Each row of a before or after table is a point. The points were changed in one or more steps. Then noise was added and the rows were shuffled. The steps act on how far a point lies along the listed directions, d1 being the first. Write out the steps. A step turns or swaps two directions, mirrors them in a line or flattens them onto one, adds a multiple of one to another, or multiplies one. Angles are multiples of 10 degrees, from the lower direction toward the higher: turns from -170 to 170, lines from 10 to 170 but not 90. Use the fewest steps. Two steps may share a direction if one is a turn and the other turns, adds or multiplies; they go together, in the order done. Otherwise the lowest direction goes first.
In the rows, 128 means zero.

Directions:
(1): [123 185 105]
(2): [ 84 141 170]
(3): [171 148 168]
Before (11 x 3):
[[117 137  64]
 [113 116 164]
 [168 118 130]
 [116 133  91]
 [131 116 172]
 [ 99 118 128]
 [128 136 164]
 [109 152  90]
 [125 166 143]
 [176 101 140]
 [105  96 132]]
After (11 x 3):
[[140 191  77]
 [154  67 172]
 [ 97  84 127]
 [ 98 219 146]
 [161  71 134]
 [116 180 138]
 [152 119 153]
 [ 95  41 137]
 [153  53 125]
 [149 104 104]
 [120 230 120]]
Steps: multiply d1 by 2.5; turn d2 and d3 by 150 degrees

Directions:
(1): [ 78 110  85 150]
(2): [142 116  88  72]
(3): [129 194 101 133]
(4): [177 112  97 166]
Before (13 x 4):
[[ 83 113 144 120]
 [101 104 163 135]
 [129 143 164 136]
 [178 169 104 195]
 [179 152 105 193]
 [117 138 157 123]
 [176 154  76 162]
 [167 125  88 190]
 [207 146  98 159]
 [ 96  94 174 126]
 [156 115  85 179]
 [205 149  91 153]
 [106 143 117 138]]
After (13 x 4):
[[120 132  79  70]
 [ 92 105 165 133]
 [171 154  81  67]
 [169 147  88  60]
 [101 139 120 134]
 [149 156  74  82]
 [127 158  93  48]
 [120 177  88  54]
 [126 136 160 133]
 [120 121  78  77]
 [130 149 162 113]
 [105  90 174 139]
 [ 93 115 147 160]]
Steps: swap d2 and d4

Directions:
(1): [ 99 133 148 161  70 114  74  92]
(2): [117 169  70 124 100 132 173  82]
(3): [211 145 129 123  95 168 109 127]
(4): [149 143 126  94  95  49 132 160]
(5): [ 96 143  77 116 113 158  89 188]
(6): [118 187 170 172 119 138 162 167]
Before (13 x 8):
[[111 127 125 143 152 120 117 157]
 [158 123  97  88 133  71 157 169]
 [169  56 200 129 130 135  31 166]
 [113  95 138 125 138  71 136 154]
 [134 181 175 169 125 135 177 168]
 [160 100 103 117 179  92 167 130]
 [156 112 125 102 161 113 131 113]
 [187 108 113 111 101 160 108 115]
 [248 210 174 179  35 162  94 133]
 [107 121 112 139 145  95 148 136]
 [104 160 157 135 175 107 179 185]
 [134 204 205 189  85  66 159 155]
 [131  93 122  96 181 110 179 117]]
After (13 x 8):
[[159 136 150 166 173 131 172 150]
 [122 113 131 161 145 168 128 130]
 [150 147 161 137 155 131 191 145]
 [142 117 129 147 145 126 130 139]
 [148 100  94  89 190 154 144 132]
 [138 108 162 156 182 168 135 177]
 [123 134  88 135 141 146 120 135]
 [134 157 154 147 151 133 153 129]
 [ 59 168  61 174  96 230 122  91]
 [153  21 115 102 180 133  75  58]
 [121 143 144 147 106 128 141 139]
 [152  66  90  78 166 126 130 105]
 [139  64 106 114 139 113  71  72]]
Steps: mirror d1 and d6 in the line at 170 degrees; add -0.5 times d2 to d5; turn d2 and d4 by 130 degrees; multiply d3 by 0

Directions:
(1): [101 119 107  73 170  90 177 152  96]
(2): [ 80 179 106  94 119 124 123  76 173]
Before (8 x 9):
[[128 122 128 109 137 131 139 136 114]
 [136 142 143 176  89 161  84 105 128]
 [ 24 224  95  69 107 136 124  30 215]
 [116 156  98  90 135 122 144 117 142]
 [166 139 140 152 117  99 105 122 127]
 [176  71 144 144 151 137 118 177  77]
 [130 115 138 123 151 126 132 143  89]
 [167  79 156 145 146 111 144 202  43]]
After (8 x 9):
[[ 92 133 113  54 166  79 176 159  68]
 [132 159 110 129 114 144 111 106 161]
 [118  96 107  76 182 100 156 160  82]
 [157 103 153 175 114 139 112 157  82]
 [136 174 156 212  45 207  43  54 213]
 [165 128 137 141 134  86 122 141 107]
 [106 137 126  98 145 121 131 120 103]
 [116 134 123 105 130 133 135 119 129]]
Steps: turn d1 and d2 by 70 degrees

Directions:
(1): [130  98 155 133  33 106 114 127  87 123 105 169]
(2): [ 57 135 141 151  98 133 142 183 163 167  96  88]
(3): [151 130 207 122 146 189 145 133 160 138 100 175]
(4): [127 126 102 136 119 155  54 179 156 140 182 172]
(5): [184 158 152 179 138  97 143 165  90 186 151 120]
Before (9 x 12):
[[131 128 141 127 132 157 117 132 151 132 126 160]
 [112 136 125 124 153 148 123 150 160 129 132 111]
 [167 133 141 114 162 147 130 113 135 119 148 143]
 [130 143 105 147 163 120 135 149 134 152 155  95]
 [152 126 131 122 131 138 131 108 132 115 141 133]
 [127 110 146 109  99 138 119 118 125 125 102 162]
 [167 132 146 127 151 144 131 110 122 126 134 140]
 [115 138 120 117 132 127 112 131 149 123 147 124]
 [124 118 136 136 113 138 102 134 130 128 135 161]]
After (9 x 12):
[[126 130 145 128 126 142 153 119 148 128 117 107]
 [148 153 107 108 235 164 132 118 169 109 157 108]
 [134 144 173 135 159 162 163 135 151 152 104 114]
 [151 105 167 129  89 118 134  86  86 105 101 176]
 [139 167  60 139 249 127 141 133 152 141 187  59]
 [136 151 167 118 199 165 180 121 169 141 114  98]
 [158 128 175 115 152 166 148  98 143 115 105 171]
 [131  86 184 113  29 136 115 120 103 125  74 199]
 [133 145 110 102 171 119 134  98 138 108 149 108]]
Steps: multiply d1 by 3; multiply d4 by 1.6; turn d2 and d4 by 120 degrees; multiply d3 by 2

Directions:
(1): [139 175 170  80 107 152 142 160  95 153 187 111 109  70]
(2): [132  74  88 130 150 203 171 146 150 112 134 124 163  73]
(3): [119 167  90  76  96 125 183 127  85 126  63 122 168 143]
Before (10 x 14):
[[127 141 189  97 134  98 117 132 105 158 156 131 109 125]
 [106 113 164 170 134  42  82  93 156 154 115 163 101 183]
 [141  82 135  85 122 170 177 179 110 143 214 105 116   7]
 [111 208 176  95  82  89 144 134  91 153 178 135 119  87]
 [124 141 159 139 142 111 116 138 131 145 132 113 106 119]
 [139 233 164  45  66 101 128 147  42 162 117 134 109 152]
 [153 202 227  83 107 117 127 155  94 162 187 105  85  97]
 [129 130  79  78 132 213 196 163 123 120 142 132 181  60]
 [129  98 112 184 132  78  88  91 135 140  98 146 112 176]
 [119  45 124 197 167 136  98 111 173 115 117 137 142 150]]
After (10 x 14):
[[105 171 124 102  92 113 173 126 104 131 127 138 155  95]
 [139 179 166  84 108 116 160 136  92 136 111 110 132 132]
 [119 154 148 127 133 104 134 131 116 141 104 111 120 131]
 [ 97 158 133 101  98  55 146 108 109 154  72 154 142 172]
 [132 138 106 136 105  91 121 104 105 146  87 138 132 159]
 [118 107 166 168 135 100  80 114 140 132 134 131 112 163]
 [140  79 118 156 174 196 117 154 181 123 205 145 129  69]
 [122 140 161  89 125 101 148 123  95 148 111 134 140 140]
 [129 161  84  54  93 182 192 158  76 129  73 134 174 106]
 [132  68 165 140 134 103 106 149 143 148 216 120  71  76]]
Steps: multiply d1 by 0.4; turn d2 and d3 by -70 degrees

Directions:
(1): [ 81  48 179 147 131 116 146 176 143 141 142 151 106 145  49 177 130 140
 146 112]
(2): [140 100  83 111 115 112 220 106 134 133  72 115 110 125 102  72 168 119
 167  82]
(3): [ 96  90 132 101 203 108 103 175 107 194 125  90 138 117 158  79 173 103
 102 143]
Before (14 x 20):
[[ 79  63 131 147 160 129  98 182 124 159 159 136 123 124 107 155 117 144
  127 142]
 [160 170 161 132 145 156  67 130 130 118 188 130 128 116 146 170 104 153
  100 175]
 [ 58  33 158 105 191  95 135 186 124 194 118 107 112 147  79 108 176 114
  108 130]
 [131 155 139 122 146 156  61 138 137 142 149 120 137 114 175 132 100 129
   98 167]
 [126 103  92  87 185 128 112 156 111 188 112  61 143 111 178  61 173 115
  114 153]
 [ 90  90 161 117 181 120  96 173 115 176 139  84 109 122 148 124 144 122
  103 153]
 [142 188 115 114 124 146 121  80 113 123 111 110 156 111 170  77 127 102
  132 120]
 [ 81  59 186 149 149 120 111 183 128 127 164 162 125 125  65 191 118 144
  144 132]
 [ 84  87 143 110 173 133  80 156  96 172 139  95 128 127 151 100 160 100
  102 171]
 [115 127 187 172 107 137  60 134 133 113 184 152 128 160  78 220  70 173
  143 147]
 [125 124 100 143  94 128 193  83 148 101  99 150 105 113  90 143 130 159
  186  99]
 [118  95 152 134 115 129 159 148 140 128 113 131 118 134  77 127 141 130
  138 115]
 [104   7 150 105 213  79 185 180 133 210 102 102 122 126 102  59 182 106
  149  95]
 [168 192  90 115 132 126 119 119 119 133 126 115 135 128 154 118 102 122
  119 137]]
After (14 x 20):
[[173 163 139 132 116 152 123 109 140 102 161 137 115 119 120 157 110 157
  130 147]
 [128  93  84  89 172 124 142 149 117 179 100  65 136 115 160  59 177 117
  128 136]
 [106 132 128 143 131 130 123 113 137 122 133 144 122 110 121 159 121 155
  149 135]
 [118 105 155 132 126 131 136 153 133 133 122 125 124 131  96 127 138 128
  127 127]
 [ 97  73 105 141 138 130 135 156 127 145 138 137 117 123 105 137 122 144
  143 125]
 [142 146 119 123 118 153 117 118 146 127 122 126 123 118 146 122 107 133
  127 138]
 [101  85 117 109 144 130 133 131 106 154 111 100 115 129 130  87 168 104
  130 141]
 [ 75  48 136 100 177  95 155 164 124 182 103 103 111 144  86  90 179 111
  117 121]
 [163 181  96 117 132 124 123 125 121 135 125 119 131 131 141 124 102 125
  124 132]
 [103  78 159 142 132 122 134 155 129 112 144 159 124 121  74 169 121 143
  155 121]
 [109  22 145 102 217  82 171 175 128 210 106  97 130 123 121  52 179 103
  141 104]
 [134 138 160 170  85 136  97 109 138  99 162 151 123 157  74 201  74 173
  160 128]
 [108  92 135 115 155 118 148 148 123 159 111  88  99 122 132 108 149 124
  129 128]
 [131 172 129 119 129 144 117  94 116 128 118 114 154 114 159  89 127 103
  131 121]]
Steps: multiply d1 by 0.7; flatten d2 and d3 onto the line at 60 degrees

Directions:
(1): [143 184 126 137 199 102 172  75 194  67 161 105 129 144 122 153 143 174
 170 151 108 108 141  92  97  94 136  62 124 150 112  86]
(2): [ 44 149 134 127 127  89 151 136 117  95 111 126  62  66 140 178  82 104
 179 105 123 184 178 192 146 124 166 135 127 112 115  97]
(3): [164 182 110 111  97 139 151 141 131 135 147 106 178 152 215 161 102 130
 122 148 176 201 100 111 134  79 135 197  90 133  83  96]
(4): [129 163 159  87 136 104  72 101 114 119  92 177 170  82  91 151 136 182
 132  88 128 103  39 133 143 147 143 138 121  69  79  77]
(5): [107 148 121 120 102 144 165  71 135 154  78 156 138  96  84 132 124 157
 132 147  89 165 119 115  54 171 149 180  95 225 121 169]
Before (10 x 32):
[[158  65 146 166 142 175 136 120 137 162 126 109 124 192  75  47 182 151
   92 176  80  68 158  80  69 154  81  74 144 201 198 183]
 [126 176 147 104 143 101 132  64 141  98  95 160 170 101  82 142 145 199
  168 117 104  94  75  93 101 145 155 135 102 162  95 125]
 [ 63  99  99 126  79 131 149 160  69 120  90  84  69  91 190 141  73  44
  124 115 155 240 214 180 154  96 156 201 103 146 146 150]
 [127 173 170  95 194 100 127  80 136 103  92 171 165  89  75 155 147 181
  141 108 110 117  56 125 101 144 164 137 108 144  74  86]
 [157 149 126 121 124 156 187  97 147 113 143  99 115 145 141 127 117 125
  141 170  94 188 181  81  62 124 139 156 123 207 124 136]
 [134 151 131 115 151 119 135  99 164 120 138 130 134 113  96 135 156 184
  141 131  97 106 116 117 107 130 139  68 136 134 121 123]
 [211 143 125 152 149 162 146  87 176 151 159 135 161 194 112  79 145 163
  114 187 125  68  95  59  89 100 113  84 120 199 136 151]
 [140 109 124 169 175 125 133 120 168 100 172 117  97 140  54 107 161 134
  111 132  95  58 157 114 120 139 121  60 160 141 151 135]
 [203 113  95 149 139 186 157 122 173 167 173 106 180 207 156  82 177 165
   86 180 125 102 113  29  82 105  87 119 100 189 122 163]
 [160 156  97 127  80 165 172 124 159 149 134 116 160 159 156 125 143 135
  132 173 149 177 148 116  97 107 140 173  91 174 103 164]]
After (10 x 32):
[[168 149  92 104  98 166 164  73 119 140  88 103 183 142 153 122 129 141
   90 156 138 202 117  68  69 106 141 215  64 225 119 162]
 [137 137 125 123 152 116 128 120 161 121 151 117 116 124 108 126 164 160
  137 131 106 103 138 121 124 120 135  52 149 119 138 126]
 [148 116 138 153 131 120 100 187 118 132 179 118  96 155 185 115  92  84
  128 136 180 106 140 154 211  66 127  81 150  65 138  91]
 [109 113 108 175 152 122 161 151 155  96 175  95  63 133  98 128 125  96
  122 139 110 116 203 144 129 123 135  84 160 151 154 139]
 [154 127 151 119 165 107  97 105 135  95 133 142 157 143  88 106 166 171
  148 106 121  23  90  89 145 127 123  69 139 101 130 126]
 [121 101 112 138 116 137 101 229 101 137 182  95 116 151 234 130 110  84
  111 108 189 145 144 144 217  68 106 127 132  29 105  90]
 [183 146 117 114  85 149 120 155 140 143 149 117 181 166 178 123 147 134
  122 142 189 145 109 124 159  87 127 153 106  85  87 119]
 [120  47 140 168 111 154 117 232  92 143 168  66  75 184 194  80 126  57
  101 144 157 128 213 157 183  92  80  87 158  84 196 127]
 [154 121 172 116 224 110 104 102 137 105 114 165 155 128  52 116 177 162
  121 106 105  48  68 111 117 144 136  71 145 112 114 107]
 [216 149 137 112 133 160 140 131 141 108 175  88 163 187 175 118 138 125
  113 163 139 147 139  60 105  89 114 137 131 131 112 102]]
Steps: add 0.7 times d2 to d1; turn d2 and d5 by 110 degrees; turn d3 and d4 by 40 degrees

Directions:
(1): [165  76 131 147 175 154 155 133  10 161 124 150 108 105 195 119 167 116
 160 107 118 137 142 115 135 125 146  91 146  82 130  64 109 111 137 128
  72 107  70 109 116 191 154 124  87 100 195 108]
(2): [199 181  55 100 106 108 150 117 104 138 127 157 112  70  95 107 167  83
 124  68 164 122 136  85 101 147 203 112 160 161 133 142 179 185  89 112
  88 115 145 168 185 131  76 144 143 123 127 168]
Before (8 x 48):
[[148 163  94 132 126 128 132 152 119 129 130 138  99  88 114 115 151 135
  140  96 150 138 117  92 117 131 150 110 142 167 132 126 167 151 101 117
  117 132 141 163 170 131 105 138 146 129 125 143]
 [180 199  55 102  77  96 129 132 164 121 135 147  97  97  84 127 151  93
  105  95 163 116 118  93 114 134 173 127 152 173 116 162 185 213  92 124
  109 122 159 167 181 106  57 153 158 151  91 168]
 [100 117 149 124 118 120 108 129 165  97 133 114 122 139  98 159  88 165
  133 152 128 132 118 143 143 109 113 151 119 152 135 141 113 137 129 137
  125 131 144 141 119 118 139 122 120 149 102 127]
 [103 108 121 130 137 123 126 132  97 120 138 124 112 128 139 130 109 123
  141 144 120 119 143 134 144 123 110 111 121 109 116 107 106 105 136 128
  137 117 140 117 116 140 140 107 123 124 134 108]
 [190 117 106 132 152 131 170 116  56 151 126 156  97  89 159 113 175 102
  133  86 122 113 139 111 106 133 184  99 158 120 112  93 129 141 120 119
   73  92 108 144 161 166 137 132 101  88 191 130]
 [169 194  83 108  85 109 128 103 175 119 131 136 106  99  86  98 139 108
  104 103 157 104 130  77 114 152 192 132 155 157 153 161 167 186 102 119
  117 133 179 153 155 111  52 153 172 141  94 156]
 [ 74 134 162 141 135 132 103 133 177 115 114  97 161 162 125 143  94 163
  111 163 116 127 112 166 146 119  88 137 100 124 119 128 108 119 158 141
  171 136 140 125  97 105 137 100 124 150 108 135]
 [111  60 188 164 194 162 115 128  59 162 131 133 128 121 223 122 126 138
  173 152 103 150 136 142 143 100  79 111 134  58 132  40  70  88 157 139
  111 110  91  98  86 178 178 127  74 124 181  82]]
After (8 x 48):
[[162  81 145 151 191 152 136 120  15 174 128 158 113  78 221 109 160 109
  179 110 122 148 140 112 130 112 132  94 156  67 135  32  97 120 134 132
   77  98  87 117 120 194 151 136  75 113 196 101]
 [ 85 160 155 128  94 122  96 114 244  96 131  99 130 169  98 125  87 156
   96 174 127 105 117 128 137 134 109 162 115 139 147 172 123 136 138 135
  181 154 184 122 103  87  94 138 171 158  72 124]
 [ 80 133 156 150 130 137 104 161 174 111 133 110 117 142 119 134 108 174
  131 153 125 144 106 134 139 117  85 135 112 152 127 134 131 109 132 130
  167 151 146 136 128 111 142 125 143 139 106 116]
 [ 85  75 193 158 159 142 131 128 138 125 129 109 126 173 171 143 109 162
  123 168  86 116 122 172 135 111  86 135 110 103 106 103  74  80 160 139
  145 119 116 103  97 135 189 115 103 102 164  87]
 [151 141 110 111 114 114 126 125 127 113 132 136 105  98  93 142 119 134
  138 114 148 132 127 113 129 118 159 134 144 160 139 136 138 167 109 129
   87 117 144 158 150 137 112 131 119 137 115 146]
 [167 176  81 118 128 121 141 122 102 136 112 142 134  87 117 111 156 107
  123  87 152 123 127 111 118 139 179 105 142 141 125 119 157 177 118 125
  105 112 136 162 155 134  90 119 127 132 134 169]
 [127 119 103 123 135 119 136 129  80 125 138 133 102 114 139 125 121 111
  145 126 127 117 146 125 136 128 131  97 130 114 115 104 116 114 128 124
  123 111 143 125 128 146 128 110 122 118 139 114]
 [ 74 157 149 127  85 106  88 144 250  94 138  97 124 183  95 160  82 157
   95 178 123 117 102 153 144 112  70 164 103 153 111 174 128 148 137 142
  183 150 166 128 112  72 111 134 157 171  60 128]]
Steps: mirror d1 and d2 in the line at 160 degrees
